Each row of a before or after table is a point. The points were changed in one or more steps. Then noise was added and the rows were shuffled. The steps act on how far a point lies along the listed directions, d1 being the first. Write out the steps. A step turns or swaps two directions, mirrors them in a line or flattens them onto one, adds a multiple of one to another, or multiplies one. Angles are multiples of 10 degrees, from the lower direction toward the higher: turns from -170 to 170, lines from 10 to 170 but not 90. Use the fewest steps. Two steps may share a direction if one is a turn and the other turns, adds or multiplies; they go together, in the order done. Otherwise the lowest direction goes first.

Directions:
(1): -18, -32, 47
(2): -56, 16, -10
(3): 7, 48, 35
Before (14 x 3):
70, 37, 25
53, 44, -6
1, -26, 5
7, -13, -45
4, -27, -2
62, 19, -15
45, -14, -78
36, 7, -11
36, 6, -72
-2, 12, -6
-9, 5, -68
31, -10, 34
47, 11, 29
-11, 0, -58
After:
45, 66, -12
57, 37, 1
16, 51, -19
-18, -3, -19
31, -51, 3
-7, 36, -24
55, 29, -24
38, -56, 3
31, 12, -19
65, -42, -45
25, -34, -19
-12, -10, -23
9, 1, 12
68, -36, -24
Steps: swap d1 and d2

Directions:
(1): -15, 19, 78, 2, 16, 12
(2): -17, 0, -9, 31, 59, -48
(3): 78, -3, 12, 25, 13, 3
(4): 0, 3, -20, -25, 55, 55
(5): -16, -69, 9, 36, -2, 26
(6): 14, -44, 17, -59, 13, -31
Before:
30, -5, -20, 38, -6, -36
12, -4, 16, -19, 22, -29
41, 30, -4, -10, 25, -8
-16, 23, -41, 0, -4, -8
1, 35, 10, 36, -36, 8
-31, -14, 9, -36, -16, 19
47, 18, -61, 14, 20, -3
6, -20, -35, 25, 29, 17
-13, 24, -50, -8, 19, -43
After, 9 rows:
16, 24, 10, 37, 13, -28
44, -22, 16, -37, 6, 46
-29, 25, -72, 16, 9, -27
9, 10, -35, 11, 18, -94
-34, 8, 12, -39, -38, 14
-1, -4, -29, -25, 4, -37
-25, 4, -26, 42, -30, -47
-31, -25, -34, 29, 30, -22
-12, 53, -19, 14, 15, -9
Steps: multiply d2 by 2; turn d2 and d4 by -30 degrees; turn d3 and d6 by -110 degrees

Directions:
(1): -9, -25, -23, -27, 21, 60, 30, 51
(2): 37, 19, 63, -16, 21, 47, -28, -11
(3): -31, 10, 4, 73, 52, 16, 1, 0
(4): -26, -41, -22, -33, 42, -1, -45, -42
(5): 33, 2, -16, 6, 23, -31, -53, 62
Before:
6, -3, -35, 44, 15, -37, -23, 58
-19, 6, -26, 87, 29, -42, -25, 1
-45, -16, -38, 48, 22, -23, -7, 22
25, 16, 27, 7, -18, 24, 5, 9
12, 59, 55, 42, -21, 18, 34, 5
2, -3, -29, 16, -49, -49, 8, -3
15, -4, 5, -30, -14, 4, -19, -30
21, -1, -13, -25, -4, -28, -19, 38
After:
27, 2, -6, -20, -4, -24, -19, 40
17, -1, 7, -28, -14, 7, -21, -29
-22, -28, -33, -6, -6, -9, -6, -12
24, 19, 5, 23, -55, -31, 16, 9
21, 14, -15, 51, 8, -24, -16, 67
13, 35, 12, 96, 19, -19, -15, 18
4, 30, 27, 64, 5, 12, 6, 46
-65, -17, -52, 19, 3, -42, 12, -30
Steps: swap d2 and d4

Directions:
(1): 14, 47, -33, -19, 16, -41, 25, 35, -48, -32, -45
(2): 19, 69, 40, 56, -3, 3, -5, 8, -19, -8, 50
(3): -10, -39, -27, 54, 8, -37, 60, -11, 14, -41, 27
(4): -6, -40, 56, -44, 11, -6, -6, 36, -29, -52, 36
(5): -58, 11, 1, -15, -9, 43, 60, -16, -52, 26, 14
(6): 51, 22, -16, -40, -26, 48, 33, -26, 31, -47, 14
Before:
14, 11, -9, -41, -16, 12, 9, -15, -20, -19, 6
10, 22, -46, 21, -1, 22, 39, -33, 36, 11, -20
-13, 2, -20, -31, -8, 15, 9, -14, 15, 26, -28
51, -40, 10, -15, 0, 24, -53, 5, 52, -28, 12
-40, -29, 8, -26, 1, 6, -14, 16, -14, 22, -3
1, -6, 7, -40, 0, 15, 16, -5, 1, -20, -7
5, -23, -17, -40, 2, 19, 23, -10, -1, -17, -3
-3, 7, 14, -29, -7, 15, 8, -8, -11, -4, -11
20, -12, -11, -28, -1, -6, 33, -5, -5, -33, 6
-2, -16, -9, 17, 5, -21, -22, 7, -24, 9, -7
6, 4, -8, -24, 5, 10, 22, -10, 8, -35, 6
4, 0, -4, -15, -10, 4, -4, 8, -10, 2, -27
22, -16, -11, -38, 3, -13, -4, 10, 1, -18, -19
-40, -52, 23, 26, 30, -53, -42, 36, -24, 30, -10
After:
-31, 57, 2, 13, -7, 20, 28, -12, -24, 43, 5
8, -9, 4, -55, -28, 79, 60, -32, 1, -36, 39
-10, 1, 18, 11, -2, -27, -31, 0, -28, 19, 10
-17, 23, -24, 53, 20, -16, 17, -6, 4, 34, -21
-33, -6, 16, 14, 23, -22, -4, 10, -18, -1, 8
-4, 42, 12, -16, -15, 37, 16, 7, -18, -7, 27
-19, 10, 14, 4, -17, 28, 4, -6, -17, 26, -4
-28, 12, 30, 7, 11, 1, 3, 8, -35, 10, 5
-74, -7, -33, -55, 11, 36, 65, 16, -93, 21, -31
-39, 12, 18, 15, 15, 7, 25, 6, -57, 16, 25
-1, 16, 24, 5, -1, -5, -17, 4, -10, 10, -8
-32, -25, 26, 11, 13, -20, 18, 3, -40, 6, 27
-62, -8, 20, -16, -7, 35, 42, -10, -56, 41, 22
8, -15, -11, -10, -17, 34, 8, -22, -5, -5, 17
Steps: turn d1 and d6 by -160 degrees; turn d2 and d5 by -120 degrees; multiply d5 by 2.5; add 0.5 times d3 to d4

Directions:
(1): 61, -21, 14, -57, -28, -10, 22, -16, -2, -18, 77, 4, -16, -30
(2): -36, 17, -20, 13, -52, 13, 9, -10, -15, -45, -12, -62, -10, -71
(3): -19, 44, -86, -24, 23, -22, 3, 10, -18, 41, 48, -26, 9, 9
(4): -31, 29, 23, -52, 44, 16, 67, 31, 20, -52, -6, -7, 20, 14
Before (12 x 14):
-39, 31, -43, 12, 9, -5, 5, -1, -9, 13, -18, -16, 28, 7
-19, -23, 33, 54, -2, 2, -35, -23, -5, 17, -79, 20, 17, 10
1, -23, 32, 48, -33, 14, -18, -12, 12, -47, -30, -17, -15, -42
-80, 45, -33, 26, 1, 20, 26, 20, 1, -24, -46, -50, 3, -6
-21, 11, -32, 17, 17, 10, -5, 23, 9, -10, -22, -9, -5, 25
1, 34, -34, -47, 44, 1, 32, 20, 4, 0, 37, 5, 2, 16
3, -19, -50, -38, -28, -13, 22, -8, 13, 3, 29, -45, -5, -47
33, -22, 55, -7, -28, 1, 26, -12, 13, -22, -8, 15, -20, 4
-60, 25, 46, -41, 45, 34, 57, 45, 33, -55, -35, -18, 16, 35
3, -4, -37, 25, 46, -8, -37, -11, 8, 50, -13, 21, -12, 63
-44, 50, -35, -39, 51, 0, 38, 34, 13, -23, 12, -13, 35, 37
9, 27, -61, -28, 4, -18, -2, -17, -1, 20, 85, -41, -10, -22
After:
-10, 8, -22, -28, -25, 3, -3, 6, -1, -1, 31, -41, -13, -16
-54, 43, -74, 23, -29, -3, 2, -2, -20, -35, 13, -77, -5, -69
35, -42, 96, 27, 39, 20, -17, -13, 45, -8, -34, 56, -10, 44
-49, 40, -47, 24, -10, -9, 13, 5, -5, 12, -29, -29, -2, 8
37, -23, 24, -25, -18, -5, 12, -22, 3, -14, 23, 18, 8, -12
-15, -53, 17, 12, -7, 11, 0, 0, 43, 2, -62, 7, 1, 1
59, -33, 18, -33, 24, -6, -2, -20, 20, 9, 40, 43, -22, 43
42, -32, 58, 5, 43, 17, -16, 4, 21, 0, -23, 65, -11, 45
-19, 31, -64, -43, -23, -19, 26, -25, -27, 0, 44, -54, 10, -63
13, -2, -16, -20, -53, 6, 25, -16, -8, -37, 55, -37, -28, -54
34, -15, -8, -19, -14, 3, -2, 3, 12, -24, 32, 3, -22, -2
45, -42, 50, -18, -2, 1, -8, 0, 20, -13, 20, 45, 7, 25
Steps: turn d1 and d3 by -160 degrees; add 1 times d3 to d2; multiply d4 by 0
